Rows are points. Two turns around zero, p and q, are shown by what they do to some points. Write where each new point lands after one turn and then the other. Backwards means that the second turn is done in reverse. Each puzzle has new turns, and all numbers are rounded.
(in the rows, 100 means zero)

Turn p:
80  135 => 60  97
84  84 => 107  79
163  91 => 136  153
75  116 => 75  85
98  74 => 122  87
Turn q:
55  118 => 55  119
133  104 => 133  103
87  93 => 87  93
75  114 => 75  115
150  71 => 149  70
Where do these land?
p, then q backwards: 140  114 => 104  142
q, then p: 123  64 => 143  104
p, then q: 52  85 => 91  50
p, then q backwards: 86  99 => 95  87
p, then q: 98  139 => 64  116

Turn p:
111  63  70 => 126  137  81
82  113  98 => 106  79  99
105  125  103 => 81  84  93
142  123  74 => 69  111  57
60  76  155 => 118  90  169
Turn q:
120  127  160 => 46  116  60
74  79  77 => 121  74  123
121  93  109 => 86  118  107
85  101  54 => 147  91  110
Where do these land?
q, then p: 128  81  86 => 72  81  114
q, then p: 56  144  113 => 139  135  64
q, then p: 123  117  128 => 115  68  82
q, then p backwards: 77  74  50 => 45  79  114
p, then q: 116  83  123 => 87  90  72

Turn p:
90  77  50  104 => 126  138  94  68
82  92  127  96 => 103  95  88  131
98  116  94  79 => 113  79  100  90
126  92  141  86 => 92  83  132  136
116  124  40  160 => 58  134  89  29
87  98  149  75 => 109  71  98  148
Turn q:
76  131  94  70 => 101  137  68  109
81  107  102  124 => 127  92  91  89
120  135  68  98 => 105  144  120  84
133  67  44  92 => 50  105  130  56
123  69  122  48 => 45  92  101  140
79  104  136  131 => 140  72  90  114
88  87  135  138 => 132  57  100  109
Where do these land?
q, then p: 71  113  144  117 => 80  136  133  79
p, then q backwards: 141  107  75  84 => 129  92  75  133
q, then p: 106  86  105  80 => 101  110  77  103
p, then q backwards: 85  160  123  151 => 72  38  88  53
p, then q backwards: 105  43  82  91 => 119  157  97  107
p, then q: 93  91  70  77 => 81  116  125  118

Turn p:
103  106  111  48  119  95  59  95 => 74  83  78  81  70  133  67  105
92  110  112  101  91  91  121  81 => 116  73  105  98  114  92  102  97
95  76  110  111  67  109  97  107 => 85  115  104  104  138  91  92  102
142  115  90  118  100  115  97  123 => 104  126  100  127  96  130  129  107
102  121  92  101  127  119  85  94 => 113  108  74  89  77  112  110  97
78  68  102  87  121  79  99  54 => 82  64  82  91  84  55  83  95
98  114  119  91  113  77  117  110 => 121  82  118  110  88  107  82  101
93  101  87  116  82  98  125  132 => 113  123  138  102  114  95  110  102
112  103  107  143  80  103  62  109 => 92  131  83  123  124  114  104  63
98  79  90  108  102  132  101  101 => 95  124  85  94  107  84  110  118
87  108  79  77  98  82  138  93 => 107  72  135  80  89  88  112  111
Turn q:
97  87  79  93  123  106  108  84 => 98  99  126  120  114  85  102  105
98  84  142  85  94  65  91  101 => 122  143  101  82  77  112  109  86
101  107  130  72  106  115  117  96 => 131  105  93  104  103  108  129  118
87  113  102  97  87  87  115  109 => 85  112  82  97  106  109  114  99
176  93  83  132  86  121  109  98 => 130  75  68  107  122  70  38  97
105  100  114  109  125  91  105  131 => 104  109  108  63  119  104  96  110
98  92  80  99  99  116  92  117 => 85  87  103  96  94  85  93  118
89  123  69  101  90  98  83  99 => 69  76  96  102  94  91  109  83
86  133  96  91  106  125  98  82 => 101  65  102  115  104  110  129  99
64  68  105  121  83  76  82  82 => 76  128  120  114  67  127  82  85
Where do these land?
q, then p: 84  70  71  110  88  103  71  108 => 91  104  106  85  130  101  68  70
q, then p: 91  88  63  111  105  64  95  104 => 115  77  90  77  98  93  76  67
q, then p: 91  114  119  113  129  107  119  81 => 120  109  72  117  92  96  102  128
q, then p backwards: 105  112  127  91  124  101  94  81 => 96  136  97  114  95  97  120  105
p, then q: 105  119  141  78  110  119  113  129 => 116  65  94  67  88  79  80  119
p, then q: 112  76  93  123  81  84  94  103 => 91  104  116  102  115  134  102  84
p, then q backwards: 125  102  72  94  77  105  78  118 => 53  104  103  104  101  79  110  103
p, then q: 109  134  126  94  110  136  128  103 => 117  83  85  81  118  62  77  126
p, then q: 80  94  80  107  68  75  84  91 => 111  117  127  123  96  119  127  88
q, then p: 99  91  109  79  109  106  123  82 => 124  106  106  126  96  106  113  100
